Each point is reached from the start by the listed moves, each made once or not at all, plus a little noise. Say if it took an odd or an even number of moves. Then give how often each move was made.

Moves:
(1): [.39,.09,.26,.33,.07,-.06]
(2): [-.13,.49,-.08,.12,-.04,-.17]
(3): [-.32,.24,.60,.19,-.12,.17]
Start: [.17,-.08,-.09,.04,.18,-.07]
Points:
[.42,.55,.11,.52,.22,-.31] -> even (1, 1, 0)
[.54,.01,.14,.37,.29,-.11] -> odd (1, 0, 0)
[.26,.28,.78,.56,.11,.01] -> even (1, 0, 1)
[-.16,.19,.48,.22,.09,.09] -> odd (0, 0, 1)

Moves:
(1): [.34,.21,-.03,.00,-.02,.14,-.09,-.04]
(2): [-.20,.38,.38,-.03,.10,.09,-.11,-.14]
(3): [.19,-.13,.38,-.10,-.11,.10,.02,-.13]
(4): [-.03,-.05,.00,.35,-.05,-.06,.02,-.10]
(5): [.13,-.01,.08,.06,.34,-.03,.12,.05]
(6): [-.15,-.15,-.09,.00,.15,.37,.19,-.07]
(7): [.01,.09,.02,-.01,-.14,-.01,.30,.07]
(8): [-.01,-.03,.09,.13,-.05,.13,-.14,.36]
Start: [-.11,.03,.20,.12,.04,.20,.08,-.11]
Points:
[.02,.59,.63,.21,.08,.56,-.26,.07] -> odd (1, 1, 0, 0, 0, 0, 0, 1)
[-.29,.16,.88,.34,-.03,.69,.53,-.48] -> odd (0, 1, 1, 1, 0, 1, 1, 0)
[.00,.49,.55,.50,.41,.70,.53,-.34] -> even (1, 1, 0, 1, 1, 1, 1, 0)
[.04,-.33,.57,.43,.36,.59,.44,-.37] -> even (0, 0, 1, 1, 1, 1, 0, 0)
[.22,.48,.93,.00,.01,.54,-.10,-.43] -> odd (1, 1, 1, 0, 0, 0, 0, 0)

Moves:
(1): [.50,.00,.02,-.09,-.06,-.11,.05,-.18,-.07,-.04,-.06,-.05,.06]
(2): [.10,.45,.06,.06,.06,-.18,.03,.06,.09,-.07,.21,.00,-.13]
(3): [.01,-.07,.56,-.09,.10,-.10,-.16,-.09,-.06,-.07,.04,.06,-.07]
(4): [.03,-.15,.17,.51,.09,-.07,-.09,.15,.08,.01,.06,.09,.09]
(5): [.08,-.05,-.06,-.08,.49,-.08,-.02,-.11,-.03,.03,-.05,.02,-.09]
(6): [.02,.22,.09,.27,.09,.55,.20,-.10,-.25,-.20,-.03,-.02,-.01]
(7): [-.17,.04,.06,.01,.03,-.18,.63,.05,-.13,.02,-.11,-.13,.18]
(8): [.10,-.09,-.09,-.20,.09,.14,-.07,.47,-.09,.06,.14,.01,.01]
(9): [.03,-.11,.14,-.09,-.01,.12,.05,.04,.40,-.02,-.05,-.08,-.03]
(10): [-.01,.04,.11,.01,.00,.11,.00,.00,.04,.41,-.03,.05,-.03]
(11): [.01,-.11,-.13,.02,.02,.02,.07,-.23,.13,.12,.69,-.12,.12]
(12): [.06,-.05,.06,.00,.08,.07,.22,-.03,.15,-.09,.17,.66,-.16]
Start: [-.15,-.01,.10,.18,.06,.21,-.07,.20,-.06,-.02,.02,-.35,-.07]
Points:
[-.06,.30,.69,.19,.24,.06,-.14,-.06,.14,.38,.92,-.37,-.19] -> even (0, 1, 1, 0, 0, 0, 0, 0, 0, 1, 1, 0)
[.56,.10,.87,.33,.94,-.30,.51,.53,-.12,-.17,.42,.33,-.19] -> even (1, 1, 1, 1, 1, 0, 1, 1, 0, 0, 0, 1)
[.38,-.31,.28,.46,.31,.19,.72,.44,.04,.48,.87,.15,.19] -> odd (1, 0, 0, 1, 0, 0, 1, 1, 0, 1, 1, 1)
[-.18,.27,.94,.68,.34,-.32,.33,.37,-.08,-.13,.23,-.33,-.01] -> even (0, 1, 1, 1, 0, 0, 1, 0, 0, 0, 0, 0)

Moves:
(1): [.18,-.05,-.08,.00,.00,-.02,.03,.11,.10,-.01,-.02,.04,-.06,.04,.09,.00,.02,-.03,-.10]
(2): [.02,.13,-.11,.03,.00,-.03,.06,.00,-.07,-.07,.01,.03,-.20,.05,.05,.09,.02,.02,.01]
(3): [.00,.05,.19,.02,-.17,.04,-.09,-.05,.02,-.07,.01,.09,-.03,-.02,.08,.11,-.01,.10,.01]
(4): [.03,.00,.01,.20,-.08,-.07,-.05,.11,-.06,.04,.02,-.01,.04,-.04,.06,.02,-.02,-.09,.11]
(5): [.08,.14,.08,.00,.24,-.01,-.04,-.04,.00,-.10,-.02,.05,.05,-.05,-.08,.00,.01,-.11,.04]
(6): [-.03,.02,-.01,.02,.00,.15,-.07,-.04,-.06,-.03,.07,.05,.00,.01,-.06,.08,-.11,.03,.00]
(7): [.06,-.04,.08,.00,.01,.08,.20,-.08,.03,.05,.04,-.02,-.01,.00,.03,.02,-.04,-.10,.01]
(8): [-.07,.04,.04,-.08,.20,.16,.09,.21,-.04,.07,.00,.08,-.03,-.08,-.04,.05,.03,.10,.03]
(9): [-.07,.04,-.05,.04,-.11,-.04,-.01,.00,.22,.07,.05,.00,.05,.04,.06,.14,.01,.02,-.03]
(10): [.02,-.04,.01,-.02,-.01,-.06,-.05,-.04,-.03,.14,-.01,.06,-.03,.00,.00,.09,.01,.07,.03]
(11): [.14,.04,.08,-.06,-.06,-.10,.02,.08,-.11,-.03,.17,-.12,-.05,.05,-.03,.05,.06,-.01,-.03]
(12): [-.04,.06,-.04,.04,-.03,-.07,.05,.00,.06,-.10,.18,.26,-.08,-.06,-.10,.03,.08,.04,-.03]
(13): [.06,.05,.04,-.01,-.09,-.01,.09,-.03,-.01,.05,-.06,.02,.22,-.02,-.07,.03,-.11,.13,.01]
(14): [-.06,-.01,.06,.10,.11,-.02,.00,.04,-.10,.02,-.02,.05,.03,.19,.00,-.06,.04,.08,.02]
(15): [-.08,.02,-.10,.03,.08,-.06,-.02,-.04,-.03,-.04,.16,.01,-.03,-.05,.30,-.01,-.07,.00,-.10]
(16): [-.04,-.11,-.01,.02,.05,-.08,.04,.00,-.06,-.22,-.06,-.02,.02,-.01,-.03,.14,.02,-.08,-.05]
(17): [.02,.06,-.06,.06,.04,.12,-.04,-.06,-.02,-.07,-.03,.03,.08,-.04,-.02,.06,.26,.01,-.03]
(18): [.07,-.04,.01,.08,.05,-.01,.04,-.04,.05,-.06,.14,-.06,-.17,-.05,-.01,.07,-.05,.20,.05]
Start: [.00,-.06,.26,.00,-.04,.03,.00,-.12,-.12,-.23,.20,.06,.09,.06,.01,.10,-.05,-.01,.06]
Points:
[.11,.02,.32,.14,.13,.11,.18,.04,-.40,-.08,.56,.09,.05,-.11,.30,.39,.19,-.03,.10] -> odd (0, 0, 0, 1, 0, 0, 1, 1, 0, 1, 1, 0, 0, 0, 1, 0, 1, 0)
[.07,.12,.28,.31,.32,.23,-.03,.26,-.07,-.15,.26,.32,.17,.17,.08,.32,-.06,-.02,.12] -> odd (1, 0, 0, 1, 1, 1, 0, 1, 1, 0, 0, 0, 0, 1, 0, 0, 0, 0)
[.23,.08,.42,.16,-.16,-.07,.27,-.33,-.25,-.64,.68,.30,-.37,.02,-.02,.75,.31,.20,.03] -> odd (0, 1, 1, 0, 0, 0, 1, 0, 0, 1, 1, 1, 0, 0, 0, 1, 1, 1)
[.35,.33,.15,.33,.39,.16,.25,.09,-.27,-.54,.94,.41,-.35,-.13,.22,.51,.15,.03,.02] -> even (1, 1, 0, 1, 1, 1, 1, 1, 0, 0, 1, 1, 0, 0, 1, 0, 1, 1)
[.10,.04,.25,.38,-.09,.10,.16,-.01,.18,-.19,.74,.52,-.20,-.25,.45,.68,.16,.30,.02] -> odd (1, 0, 1, 1, 0, 0, 1, 1, 1, 1, 0, 1, 0, 0, 1, 0, 1, 1)

Moves:
(1): [.27,.00,-.08,.05,-.08,-.13,.02,.01,-.11,.14,.04,.04,.09,-.08,.20,.01,.08,-.06,-.02,.17,-.06,.02,.08,-.05,-.04,-.07]
(2): [.06,.20,.00,.08,.03,-.09,.15,-.11,.19,-.01,-.04,.00,-.20,-.11,-.02,-.01,-.11,-.16,-.11,-.02,.14,.02,-.11,.00,.07,.12]
(3): [.08,.02,.07,-.05,-.01,-.10,.05,.04,-.02,.01,-.04,.01,.02,.11,.00,.05,.00,-.02,-.04,.00,.03,.01,.04,-.01,.01,-.06]
(4): [.04,-.02,.04,.10,-.02,-.01,.02,-.03,.02,-.08,-.10,.04,-.06,.01,.06,.10,-.05,.03,.04,-.09,-.08,.03,.08,-.05,.02,-.02]
(5): [.00,.00,.05,.10,.09,-.07,.00,-.03,-.02,.00,.06,.00,-.06,.11,.06,.12,-.08,.19,-.06,.00,-.13,.03,-.08,.11,.04,.04]
(6): [.01,.00,.03,-.06,.06,.12,-.02,.00,-.02,.01,-.07,.01,.08,-.07,.03,.02,.02,-.03,-.05,.03,-.03,.00,-.06,.05,.01,-.04]
(7): [-.05,-.02,.02,-.08,-.12,.08,.17,-.16,-.10,-.10,.00,.04,-.07,-.02,.05,.06,.05,-.06,-.04,-.09,-.04,.00,-.08,.06,-.02,.01]
(8): [-.09,.07,-.16,.03,-.01,.00,.08,.20,.00,-.04,-.01,.02,.01,-.10,-.08,.05,.07,-.05,.05,.07,-.04,.04,-.07,.15,.02,-.13]
(9): [-.01,-.08,.01,.05,.00,-.05,-.05,-.06,.13,-.08,.02,-.08,-.11,.01,.01,.05,.08,-.06,.04,.11,.07,.05,.04,.05,.08,-.02]
(10): [-.06,.06,.04,.04,.02,.03,.04,-.01,.01,.11,.04,.07,-.09,-.04,-.01,-.01,.04,-.07,-.07,-.05,.11,-.04,.02,.03,-.11,-.01]
(11): [.07,-.08,.00,.04,-.03,.06,.12,.10,.07,-.02,.20,.04,-.07,-.04,.11,.22,-.13,-.13,.02,.02,-.12,.08,.03,-.12,-.07,-.11]
(12): [.03,-.14,.02,-.01,-.05,-.04,.08,-.01,.12,-.12,.00,.11,.05,.04,-.09,-.02,.07,.06,.08,.16,.01,-.06,.00,-.01,-.18,.04]
(13): [-.04,-.07,-.05,-.03,.04,-.01,.05,-.02,.13,.11,.03,.03,.13,-.08,.00,.00,-.04,-.01,-.07,-.07,.02,-.05,.09,.07,-.09,.09]
(14): [-.05,-.05,-.03,-.04,.04,.13,.16,-.01,-.04,.09,-.04,-.07,.04,.23,-.07,-.02,.01,-.01,.08,-.02,-.04,-.03,.06,-.08,-.05,-.09]
(15): [-.04,-.05,-.02,-.06,-.03,.12,.02,.04,.18,.02,-.09,-.05,-.02,.17,.26,-.08,-.03,-.01,-.06,.04,-.06,.05,-.04,.11,-.05,.05]
(16): [-.10,.05,.00,.04,-.11,-.01,-.02,-.06,-.04,.05,-.06,-.01,.00,-.12,.07,.16,.10,.02,-.01,.00,.05,.07,-.08,-.13,.05,.03]
(17): [.03,.18,.04,.01,.06,.12,-.04,.03,.10,-.10,.02,.00,.13,-.12,.01,-.20,.16,.07,.01,-.22,-.01,.11,.15,-.20,.02,-.06]
(18): [.04,.11,.00,.03,-.12,-.01,.00,.03,-.04,.04,.06,-.11,-.04,-.07,-.04,.17,-.12,.20,.00,.03,.06,-.07,.10,-.04,.00,-.09]
(19): [-.01,.00,.18,-.10,.12,.03,.05,.16,-.07,.04,-.09,-.10,.10,-.06,.00,-.04,.09,-.07,.24,.02,-.06,.11,-.01,.09,-.03,.04]
(20): [-.06,.09,.08,.03,.03,-.05,.02,.04,-.02,-.09,-.04,.03,.03,.03,-.04,-.09,-.05,.01,-.06,.17,-.08,-.01,.08,.07,.02,.08]
(21): [.02,.06,-.01,.00,.09,.01,-.06,.01,.03,.03,.05,.06,.05,.04,.06,.01,-.07,.03,.00,.02,.14,.07,.03,.12,.00,.09]
(22): [.03,-.01,.02,.05,-.15,-.02,-.12,-.09,.08,.03,-.02,-.07,.05,.04,.04,.03,-.05,.04,.00,.03,-.04,.19,-.04,.08,-.05,-.03]
(23): [-.02,.16,-.11,-.15,.22,.02,-.04,.02,.04,-.05,.01,.03,-.10,-.03,-.06,.06,-.01,-.12,.05,-.07,-.15,-.01,.04,.00,-.06,.05]
(24): [-.04,.05,.03,.09,-.03,.04,-.08,.02,.02,.02,.08,.01,.04,.02,-.02,.00,.05,-.04,-.03,-.04,.03,-.10,-.04,.11,.00,.07]
Start: [-.16,.09,-.02,.12,-.07,.07,-.10,-.12,.00,.18,.01,-.04,-.05,-.02,-.03,.01,.02,-.01,-.10,-.09,.06,.04,-.03,-.05,-.06,.04]
Points:
[-.25,.57,.13,.37,-.04,.22,.00,-.24,.94,.11,.21,-.01,-.25,-.30,.28,.42,-.08,-.03,-.41,.03,-.06,.30,.07,.11,-.37,.25] -> even (0, 1, 0, 0, 1, 1, 0, 0, 1, 1, 1, 1, 1, 0, 1, 1, 1, 1, 0, 1, 0, 1, 1, 1)
[-.58,.21,.03,.00,-.10,.48,.01,-.41,.39,.29,-.13,-.09,-.09,.12,.23,.19,.18,-.33,-.33,-.05,-.08,.16,-.04,.36,-.32,.22] -> even (0, 0, 0, 0, 0, 1, 1, 0, 1, 1, 0, 0, 1, 1, 1, 1, 0, 0, 0, 1, 0, 1, 1, 1)
[-.16,.32,.10,.11,-.03,.17,.48,.16,.09,.34,.12,.06,.20,-.27,.28,.26,.44,-.41,.02,.03,.04,.46,.35,.00,-.26,-.17] -> even (1, 0, 1, 0, 0, 0, 1, 1, 1, 1, 1, 0, 1, 1, 0, 1, 1, 0, 1, 1, 1, 0, 0, 0)

Moves:
(1): [.16,-.05,.13,-.01,.18,-.26,.02,.06,-.12,-.12,-.01,-.04,-.01,.12,.05,.11,.12,.13,-.04,-.04,-.28,.01,-.08,-.17]
(2): [.20,.09,-.08,.12,.01,-.03,.08,-.04,-.02,-.02,-.04,.14,.04,-.05,.02,.06,-.07,.03,.03,.01,.05,.11,.17,-.07]
(3): [-.18,.03,.08,.14,-.02,-.01,-.01,.01,.01,.03,-.06,-.11,-.03,.05,-.09,.02,.03,.06,-.06,-.06,.11,-.03,-.04,.00]
(4): [.00,-.03,-.06,.13,.00,-.05,.09,-.04,.09,-.04,-.07,.13,.00,-.05,.10,-.07,-.02,.08,-.11,.00,.05,-.04,-.02,-.01]
(5): [-.06,-.21,.02,.02,.01,-.04,-.07,-.02,.02,-.05,-.02,.07,-.06,.15,-.08,.01,-.29,.15,-.11,.05,-.10,.09,-.20,-.06]
(6): [.10,.00,.14,.20,-.02,.09,-.11,.05,-.04,.06,-.14,.18,.12,.10,.01,-.08,-.03,.09,.04,.01,-.03,.15,.08,.00]
(7): [-.02,.02,.00,.08,.12,.09,.00,.05,-.04,-.15,-.07,-.04,.03,-.04,-.02,-.05,.04,-.12,-.06,-.05,.07,.06,-.18,.00]
(8): [-.10,.05,-.09,-.11,.33,-.11,.06,.21,-.20,.22,.10,-.11,-.02,-.02,.00,-.17,-.03,.23,-.02,-.12,-.03,.01,.20,.06]
(9): [.04,-.05,.04,-.05,.01,-.03,-.01,-.02,.09,.06,.12,.08,-.06,-.04,.01,.13,.09,.02,-.04,.08,.02,-.05,-.06,-.01]
(10): [.04,-.05,.07,-.03,-.01,.00,-.04,.08,.07,.04,-.04,-.06,-.15,-.11,-.01,-.05,.05,-.01,-.07,.04,-.01,.09,-.13,.09]
(11): [-.03,-.24,.17,-.03,-.02,-.05,.02,-.16,-.18,-.06,.19,.03,-.02,.06,.02,.04,-.09,.05,.01,-.08,.10,.03,.06,-.01]
(12): [-.10,-.05,.13,-.16,-.02,.03,-.03,-.15,.06,.09,.13,.10,.10,-.12,-.04,-.10,-.14,.14,-.07,-.05,.11,-.10,.01,-.02]
(13): [-.05,.13,.02,-.03,-.05,-.13,.03,.04,.08,.01,-.12,-.06,.09,.07,.14,.23,-.02,.04,.10,.01,.17,.02,.05,.07]
(14): [.05,-.02,-.07,-.24,-.02,.06,.08,-.09,.09,.29,-.10,-.02,.06,-.04,.02,.09,.09,.11,-.01,.17,.04,-.22,-.09,-.11]
(15): [-.13,.08,.13,.12,-.12,.00,.13,-.17,-.04,-.01,.07,.04,-.07,.14,.04,.08,.09,-.14,-.07,.13,-.13,.14,-.01,-.03]
(16): [.06,.05,.15,.05,.03,.03,.03,.05,-.08,-.08,.02,-.05,-.05,-.18,.06,.11,-.21,.11,-.03,-.02,.05,-.13,.20,.21]
(17): [-.16,-.21,.22,-.04,.04,.15,.04,.21,-.14,-.06,-.06,-.05,.10,-.08,-.17,.13,.23,-.16,-.23,.01,-.04,.07,.11,.11]
(18): [-.07,.03,-.02,.11,.00,.01,.08,-.02,.11,.00,.03,-.03,-.11,-.09,.09,-.05,-.04,.08,-.03,.14,-.02,-.03,.09,-.03]
(19): [-.13,-.11,.26,-.03,.14,-.09,.02,-.04,.01,.15,-.09,.08,.06,-.02,-.16,.00,.08,-.02,.04,.03,.02,-.11,.01,-.03]
(20): [.11,-.05,.11,.03,-.12,.04,.05,.19,-.05,-.10,.03,.07,.01,.07,-.05,-.02,-.08,.03,.02,.05,-.10,.02,-.01,-.08]
(21): [.01,-.01,-.01,-.11,.00,-.03,-.09,.00,-.12,-.13,-.09,.06,-.01,.05,.01,.04,-.02,-.03,-.08,-.01,.10,.01,.01,-.03]
(22): [-.06,-.05,.01,-.07,.01,-.02,.02,.04,-.03,.04,-.09,.10,-.21,-.07,.18,.16,.01,.04,-.06,-.10,.04,.08,.16,-.05]
(23): [.05,.02,.02,.01,.09,.02,.02,-.08,.10,.01,-.06,.01,-.06,.15,.02,.02,.03,-.01,-.02,-.02,.02,.11,-.01,.02]
(24): [-.11,.02,.04,.00,-.11,.14,-.06,.12,.08,-.07,-.06,-.03,-.12,.02,-.10,-.06,-.05,.18,.07,.08,-.05,.16,-.11,.23]
Start: [-.07,.04,-.07,-.03,.22,.10,-.12,.09,-.10,-.18,-.03,-.09,-.01,.11,-.04,-.08,-.02,-.07,-.03,-.02,-.19,-.02,-.06,.09]
Points:
[-.14,.03,.79,-.08,.75,-.46,-.06,.37,-.48,.06,-.27,.12,-.31,.15,.29,.48,.09,.39,-.26,.02,-.25,.20,.37,.20] -> odd (1, 0, 0, 0, 0, 1, 0, 1, 1, 1, 0, 0, 1, 0, 1, 1, 0, 0, 1, 0, 1, 1, 0, 0)
[-.44,-.49,.81,.17,.48,-.22,.12,-.01,-.16,-.46,-.09,-.11,-.07,.17,.05,.39,-.44,.56,-.62,-.07,-.03,-.01,.12,.23] -> odd (1, 0, 1, 1, 1, 0, 0, 0, 0, 0, 1, 1, 1, 0, 0, 1, 1, 1, 0, 0, 0, 0, 1, 0)
[-.45,-.25,.65,.20,.76,-.18,.13,.83,-.26,-.31,-.29,-.12,-.09,.22,-.41,.29,-.01,.59,-.41,.16,-.36,.29,-.10,.09] -> odd (1, 1, 1, 0, 1, 0, 1, 1, 1, 0, 0, 0, 1, 0, 0, 0, 1, 1, 1, 1, 0, 0, 0, 1)
[-.56,-.48,.94,-.05,.33,.06,.10,-.27,-.19,-.06,.00,.32,-.41,-.03,-.17,.39,.19,-.02,-.68,.13,.18,.31,.32,.07] -> odd (0, 1, 1, 0, 0, 0, 0, 0, 1, 1, 1, 1, 0, 0, 1, 0, 1, 1, 1, 0, 1, 1, 1, 0)

Moves:
(1): [.11,-.06,.16,.15,.06,-.04,.16,.14,.03,.20,-.11,-.10,.05,.03,-.16,-.13,-.01,-.11,-.05,.12,-.01,-.07,-.08,-.06,.05,.08]
(2): [.15,.17,-.05,.16,-.23,.20,.32,-.17,-.11,-.05,.01,-.10,-.22,.22,-.16,-.11,-.01,-.11,.18,-.24,.11,-.08,-.10,.05,.01,.01]
(3): [-.16,-.04,-.12,.17,.04,-.07,.17,-.20,-.13,.26,.20,.12,-.14,.15,-.02,-.20,-.14,-.10,-.08,.02,-.02,-.01,.07,.05,.11,.17]
(4): [-.02,-.03,.06,.14,.00,-.12,-.13,-.05,-.03,.06,.00,.02,-.09,.04,-.06,-.03,-.03,-.09,.08,.09,-.02,.15,.06,-.04,-.02,.08]
(5): [-.16,.00,-.22,.03,-.06,-.01,.03,-.01,-.08,.03,-.11,-.07,.03,.08,.12,.26,-.06,-.07,.28,-.02,.02,-.19,.04,-.23,.18,.07]
(6): [.24,.03,.05,.11,-.03,.05,.08,.03,.11,-.11,-.08,.09,.04,-.02,-.19,.07,-.12,.08,.09,.06,-.16,.11,-.02,.01,.04,.15]
(7): [.01,-.13,-.03,.10,.06,-.11,.12,.01,-.03,-.01,.15,.06,.05,.00,-.02,.07,-.12,.07,.00,.01,.20,.08,-.09,-.09,-.15,-.02]
(8): [-.10,.05,.10,-.18,.07,-.14,.12,-.05,-.02,-.04,.03,-.08,-.22,-.01,-.08,-.05,-.23,.06,.04,-.01,-.09,-.09,.06,.06,.09,.04]
(9): [-.08,-.14,-.05,-.07,.13,.15,.05,.21,-.03,.10,-.05,-.05,.10,.36,-.10,-.09,.09,.11,.02,-.08,-.06,.08,.02,.03,.05,.00]
(10): [.08,-.10,-.16,.05,.05,-.04,-.12,-.15,-.01,.05,.18,.08,.01,.06,.10,.08,.12,-.09,-.13,-.26,.11,-.05,.09,.13,-.18,.11]
(11): [-.12,-.13,.03,.12,-.10,.00,.02,.12,.08,-.21,.16,-.07,.04,-.04,.28,.07,.04,-.03,-.17,-.18,-.06,.07,.06,.01,-.01,-.05]
(12): [.11,.04,.04,-.07,-.02,.07,.09,-.03,-.07,-.06,-.01,-.10,.12,.00,.15,.03,.02,-.14,.17,.20,.04,.09,.05,-.05,.20,-.02]
(13): [.14,-.04,-.10,.05,-.19,.06,-.04,.08,.05,-.01,-.17,-.23,.02,-.01,.05,-.18,-.16,-.05,-.25,.15,.06,.09,.10,-.03,-.09,.16]
(14): [.09,-.07,-.23,.12,.47,.20,-.13,.03,-.07,.03,.13,-.04,-.09,.06,.15,.10,-.01,.04,-.09,.12,-.07,.19,.13,-.11,-.05,-.08]
(15): [.12,.09,.08,-.21,-.08,.20,-.02,-.32,.05,.00,.08,.03,.02,.10,.01,-.06,-.13,-.17,.01,.12,-.13,.08,-.09,-.04,.25,.03]
(16): [.11,.12,-.14,.12,-.07,.07,-.05,-.05,.00,-.05,-.12,.13,.14,-.07,.02,.03,-.05,-.06,-.01,.00,.10,-.06,-.05,.06,.04,-.09]
(17): [.03,.00,-.29,.15,-.11,.05,.01,.11,-.16,.13,.10,-.18,-.05,.14,.05,.05,-.16,-.03,.11,.02,-.20,.15,-.09,-.06,-.07,-.03]
(18): [-.05,.22,.00,-.06,.17,.14,.14,.21,-.20,-.01,.16,-.07,-.08,-.07,.06,.17,-.15,.01,-.23,.03,-.17,.28,-.06,.05,-.20,-.15]
(19): [.09,-.03,.00,-.07,.07,.08,.04,.04,.05,.06,.02,.09,-.08,-.01,-.07,.06,-.02,.03,-.02,.12,.06,-.11,.08,.11,-.04,-.09]
(20): [.10,.04,-.12,-.10,.08,.09,.02,.05,.19,.08,.04,-.10,-.03,.09,.11,.00,-.04,-.02,-.06,.10,.07,.01,.13,-.11,.11,.02]
(21): [.19,.03,.06,-.07,-.04,-.05,.00,-.05,-.09,.00,-.08,.07,-.18,.12,.05,-.01,.10,-.01,.14,.09,-.05,.02,-.12,-.02,.01,-.01]
(22): [.03,-.11,.05,.01,.05,-.08,.24,-.08,.14,.00,-.13,-.04,-.02,-.06,.04,.03,.09,.07,-.08,-.02,.08,-.02,.06,-.01,.11,-.16]
(23): [.03,-.01,.09,.15,.05,-.08,.03,-.11,-.02,-.05,-.02,-.15,-.14,-.10,.03,.11,-.08,.10,-.08,.12,.04,-.04,-.01,.11,.14,.00]
(24): [.01,-.03,.17,.17,.12,-.01,-.04,.02,.18,-.02,.06,.00,.14,.18,.08,.00,.06,-.20,.27,.01,-.01,.05,-.01,.01,-.14,.07]
Start: [.23,.08,.02,.24,.01,.06,-.24,-.11,-.04,.10,-.13,.21,.01,-.15,.15,-.12,.04,-.11,-.01,-.19,-.11,.02,-.04,.26,.04,.01]
Points:
[.79,-.15,-.28,.78,.63,.54,-.02,-.22,.09,.68,.09,-.05,.30,.77,.34,-.57,-.48,-.85,.01,.63,.04,.71,.19,-.13,.42,.41] -> even (1, 0, 1, 1, 0, 0, 1, 0, 1, 0, 0, 1, 1, 1, 1, 1, 0, 0, 0, 1, 0, 0, 0, 1)
[.70,-.29,-.17,.88,-.03,.27,.42,.20,.01,.51,-.25,-.14,.14,.64,.51,-.45,-.10,-.64,.05,.24,-.17,.31,.04,.29,.26,.07] -> even (1, 0, 1, 0, 0, 0, 0, 0, 1, 0, 1, 1, 1, 0, 0, 1, 1, 0, 1, 0, 1, 1, 0, 1)
[.94,.10,.09,.82,-.03,.25,.71,-.12,-.16,.28,-.46,-.26,-.37,.37,-.39,-.14,-.47,-.21,.43,.22,-.22,.13,-.07,.46,.66,-.03] -> even (1, 1, 0, 1, 0, 1, 0, 1, 1, 0, 0, 1, 0, 0, 0, 1, 1, 0, 1, 0, 0, 1, 1, 0)
